Every row gives one point. To make a cloud, some directions were put in groups of two or more. Within a group, all points are equally far from the middle, so they leave a hole (a ring in 2 directions, a hollow ball in 3). The other directions are filled evenly. Then the cloud was stretched, turned, moved and blurred a little. Count the holes, and give their numbers of directions, smallest first.

Cloud, 20 rows:
[[ 0.11  0.41  0.37]
 [-0.52  0.09  0.24]
 [-0.24 -0.51 -0.04]
 [-0.36 -0.03  0.31]
 [-0.01  0.23  0.28]
 [ 0.60 -0.19 -0.50]
 [-0.12  0.38  0.39]
 [-0.08  0.43  0.44]
 [-0.21 -0.56  0.06]
 [-0.24 -0.42 -0.15]
 [ 0.07  0.17  0.14]
 [ 0.24  0.37  0.06]
 [ 0.16  0.13 -0.41]
 [-0.22 -0.10 -0.40]
 [ 0.62  0.01  0.44]
 [ 0.04  0.10  0.12]
 [-0.26  0.21 -0.41]
 [ 0.22  0.35  0.43]
 [ 0.43 -0.38 -0.48]
 [ 0.00  0.05  0.17]]
Holes: 0

Cloud, 31 rows:
[[-0.54  0.10  0.19  0.39]
 [-0.31 -0.26 -0.35  0.26]
 [-0.29 -0.37  0.43  0.25]
 [ 0.20 -0.23  0.21 -0.25]
 [ 0.09 -0.18  0.59  0.15]
 [-0.27 -0.02  0.22  0.64]
 [-0.30  0.03 -0.35 -0.38]
 [ 0.02  0.01 -0.18 -0.47]
 [ 0.14 -0.09  0.47  0.14]
 [-0.26  0.68  0.11  0.23]
 [ 0.23 -0.08 -0.10  0.21]
 [-0.02 -0.63  0.05 -0.05]
 [-0.27 -0.48 -0.59  0.00]
 [-0.43 -0.27 -0.15  0.10]
 [-0.21 -0.38  0.25  0.25]
 [-0.24  0.55  0.13  0.09]
 [ 0.13 -0.44 -0.03  0.06]
 [-0.27  0.36 -0.13 -0.09]
 [-0.48 -0.06  0.20 -0.38]
 [ 0.12  0.43  0.47  0.33]
 [ 0.03  0.65 -0.18  0.25]
 [-0.41  0.04 -0.22  0.45]
 [-0.25 -0.58  0.29  0.02]
 [ 0.20  0.19  0.22  0.32]
 [ 0.09 -0.31  0.54  0.02]
 [-0.31 -0.29  0.36  0.33]
 [-0.28 -0.21 -0.25  0.37]
 [-0.41 -0.34 -0.47 -0.14]
 [-0.12 -0.36  0.56  0.25]
 [ 0.14  0.36  0.25  0.20]
 [-0.43 -0.08 -0.45 -0.21]]
Holes: 1 (2)

Cloud (47 x 6):
[[ 0.23  0.15  0.76  0.21 -0.33  0.24]
 [-0.45 -0.26 -0.44  0.14  0.41  0.09]
 [ 0.30 -0.38 -0.10 -0.04  0.68 -0.33]
 [ 0.29 -0.39 -0.37 -0.15  0.46 -0.45]
 [ 0.10 -0.17  0.09  0.11  0.20 -0.70]
 [ 0.68 -0.55 -0.25 -0.09  0.10 -0.12]
 [ 0.17  0.19  0.15  0.31  0.08 -0.06]
 [ 0.18  0.27 -0.07  0.07  0.26 -0.08]
 [-0.12 -0.63  0.02 -0.34 -0.33 -0.06]
 [-0.36 -0.48 -0.13  0.30  0.28 -0.39]
 [ 0.21 -0.64  0.24  0.64 -0.33 -0.63]
 [ 0.21 -0.03  0.49  0.29  0.20 -0.84]
 [ 0.10  0.78 -0.03  0.38  0.27 -0.21]
 [-0.12 -0.24  0.06 -0.13  0.32 -0.04]
 [-0.22 -0.03 -0.05 -0.11  0.36  0.36]
 [ 0.03 -0.20 -0.24 -0.39 -0.14 -0.18]
 [ 0.14  0.12 -0.22  0.18  0.04 -0.43]
 [-0.11 -0.70  0.07  0.09 -0.10 -0.25]
 [-0.13 -0.74 -0.02 -0.35  0.04 -0.06]
 [ 0.49  0.01  0.26  0.13  0.24 -0.38]
 [ 0.25 -0.32  0.36  0.55  0.30 -0.45]
 [-0.08  0.18  0.04 -0.40 -0.14 -0.16]
 [-0.09  0.13 -0.42  0.19  0.11 -0.80]
 [ 0.35  0.20 -0.17  0.24  0.22  0.18]
 [ 0.43 -0.22 -0.23  0.13 -0.21 -0.16]
 [-0.16  0.10  0.08  0.17 -0.12  0.14]
 [ 0.37 -0.09  0.50  0.30  0.23  0.17]
 [ 0.08  0.18  0.20  0.28 -0.30 -0.03]
 [ 0.61  0.15  0.06 -0.18  0.14  0.40]
 [-0.41 -0.09 -0.21 -0.32 -0.38  0.18]
 [ 0.21  0.35 -0.19 -0.10  0.71 -0.07]
 [ 0.38  0.11  0.35  0.20 -0.02 -0.78]
 [-0.38 -0.18 -0.32  0.34  0.50  0.04]
 [-0.24 -0.25  0.43  0.01 -0.41 -0.06]
 [-0.14  0.03 -0.05 -0.61  0.15  0.23]
 [ 0.24 -0.11 -0.28  0.60 -0.36 -0.43]
 [ 0.39  0.01  0.57  0.43  0.60  0.30]
 [-0.32 -0.23  0.15  0.26 -0.06 -0.18]
 [-0.11 -0.28  0.48  0.07 -0.04  0.05]
 [-0.09 -0.08 -0.42  0.25  0.08 -0.18]
 [-0.11  0.13 -0.39 -0.04  0.63 -0.43]
 [ 0.01 -0.16 -0.32 -0.16 -0.30 -0.28]
 [ 0.08 -0.19 -0.12  0.34 -0.49  0.41]
 [ 0.50  0.31 -0.31  0.08  0.25  0.31]
 [-0.13  0.04  0.08  0.41 -0.20 -0.35]
 [-0.54  0.12 -0.34  0.60  0.38 -0.05]
 [-0.16 -0.05  0.18 -0.05 -0.27 -0.32]]
Holes: 0
